Every row gives one point. Each copy is the shape, with its points in the same order, stretched, turned, moved and blurred by noise. Is it also mirrored, or only turned?
(in the rows, 128 means zero)

Shape (7 x 3):
[[ 94 116 133]
 [148  98 193]
 [111 118 146]
 [143 161 146]
 [136 139 146]
 [156 138  73]
 [174 123  73]]
Copy 1 (7 x 3):
[[122 156 175]
 [189  83 206]
 [134 136 175]
 [119  84 132]
 [133 102 158]
 [155 158  76]
 [186 155  67]]
Copy 1 is: mirrored
Copy 2 (7 x 3):
[[115 124 155]
 [122 212 164]
 [115 145 148]
 [ 96 160  90]
 [111 158 116]
 [167 110  98]
 [186 125 109]]
Copy 2 is: only turned
Copy 3 (7 x 3):
[[171 111 119]
 [120 104 163]
 [155 119 129]
 [139 172 132]
 [141 149 130]
 [132 172  68]
 [115 166  65]]
Copy 3 is: mirrored

Shape (8 x 4):
[[187 148 140 197]
 [128 162 129  99]
 [103  90 155  89]
 [142 145 109 140]
 [155 139  87 161]
 [102 115 141 128]
 [122  94 119  76]
 [142 170 115 101]]
Copy 1 (8 x 4):
[[ 94 135  89 222]
 [ 96 128 116  82]
 [188 121 124  98]
 [ 97 106 122 138]
 [ 87  92 121 163]
 [145 131 137 131]
 [167  89 118  83]
 [ 80 113 114  82]]
Copy 1 is: only turned
Copy 2 (8 x 4):
[[174 146  36 187]
 [138 151 107  81]
 [ 66 105 142  89]
 [164 151  99 124]
 [200 154  99 147]
 [ 97 138 126 121]
 [120  96 155  69]
 [165 151 104  71]]
Copy 2 is: mirrored
Copy 3 (8 x 4):
[[175 148 102 200]
 [127 108 181 140]
 [145 108 128  68]
 [122 146 157 162]
 [113 172 149 184]
 [119 110 126 117]
 [131 144 153  84]
 [130 126 201 149]]
Copy 3 is: only turned
Copy 4 (8 x 4):
[[172 110 101 193]
 [102 126 168 153]
 [133 102 189  70]
 [115 129 122 161]
 [118 141  90 169]
 [113  95 152 118]
 [130 143 175  76]
 [102 143 154 167]]
Copy 4 is: only turned

Shape (12 x 6):
[[177 102 123 107 131  79]
 [118 117 117 109 168 117]
 [134  93 117 143 170 141]
 [141 164 102 130 105 143]
 [135 165 163  98 139 178]
 [ 84 115 137 181 175 101]
 [105 130 178 175 194 130]
 [149 172  87 127 119 149]
 [162 102 146 107 125 173]
 [166 158  45 141  82 127]
 [163 185  78 103 105 138]
 [ 91 166 145 115 113 147]]
Copy 1 (12 x 6):
[[161  93  70  81 168  92]
 [132 110  97 112 173 178]
 [129 132  70 152 164 155]
 [115 165 120  73  94 124]
 [175 190 163  91 125 178]
 [104  52 125 184 156 146]
 [150  73 143 195 148 163]
 [112 162 100  68  88 146]
 [177 202 106 110 158 126]
 [ 76 161  62  49  76  92]
 [116 169  97  27  84 141]
 [132 158 189  92 122 155]]
Copy 1 is: mirrored
Copy 2 (12 x 6):
[[169 101 161 106 164 139]
 [149 119 118 141 163 141]
 [131 102 108 117 172 142]
 [122 145 125  98 115 108]
 [106 167 130 106 125 158]
 [ 90 102 127 161 170 103]
 [ 65 125 138 144 177 125]
 [130 158 115  96 123 103]
 [135 113 123  82 141 173]
 [152 135 114  79 112  79]
 [150 167 124  90 115 106]
 [104 149 130 137 107 128]]
Copy 2 is: mirrored

Shape (12 x 8):
[[ 91 133 207  84  96 131 123  71]
 [160  98 122 171 111  98 104 151]
 [174 161 108 156 116 112 177 145]
 [136 119 108 170 104  86 110 149]
 [ 88 138 205  65 129  98 153 100]
 [139 155  82 153 122 112  94 133]
 [134 115 185  69 125 132 126  64]
 [124 144 131 134 105 150 149 146]
 [162 176 168 155 104 115 132 137]
 [141 127 134 164 164 111  88 141]
 [131 146 137 181 122 136 174 120]
 [111 116 179  63 117 158 120 128]]
Copy 1 (12 x 8):
[[178 127  96 102  80  94  68 128]
 [ 88 139  59 133 164 126 115 138]
 [ 59 185 137 145 128 135 128  85]
 [ 97 132  85 126 173 127 100 130]
 [177 169 131 148 100  63  94 112]
 [100 120 120  77 157 140 109 110]
 [150 138  90  99  77  85 115 121]
 [119 141 136 141 114 132 103  83]
 [115 194 106 123 134 139 112  93]
 [123 135 104 110 163 131 144 140]
 [107 153 143 147 108 159 104 142]
 [183 126 106 130  99  94 103  76]]
Copy 1 is: mirrored
Copy 2 (12 x 8):
[[ 96 185 196 125  85  88 159 176]
 [128 157  67 158 182 122 129 135]
 [ 99 111  85 109 201 154 172  95]
 [129 166  83 170 177 153 139 108]
 [ 43 171 195 117  94 102 141 128]
 [141 148 118 127 169 184 128 127]
 [ 75 133 171 106  91  91 132 195]
 [140 148 129 115 140 106 168 101]
 [120 193 123  89 200 137 175 139]
 [128 152 131 137 185 140  82 153]
 [136 124 120 148 194 116 176 124]
 [102 159 170  84  70  72 121 144]]
Copy 2 is: mirrored
Copy 3 (12 x 8):
[[ 39 173 196 173 188 119  77 132]
 [155  72 115 150 117 159 138 103]
 [114 131 115 120  50 138 149 120]
 [134  81 114 138 102 149 112 116]
 [ 44 162 199 168 189  88 102 183]
 [129  82 131  95  96 174 106 135]
 [ 51 134 209 161 197 115 128 125]
 [ 91 144 111 125 109 156 128 135]
 [110 151 141 169  72 171 111 127]
 [160 103 160 138 133 154 129 133]
 [128 166 122 138  84 117 127  95]
 [ 54 136 165 147 197 147 137 165]]
Copy 3 is: only turned
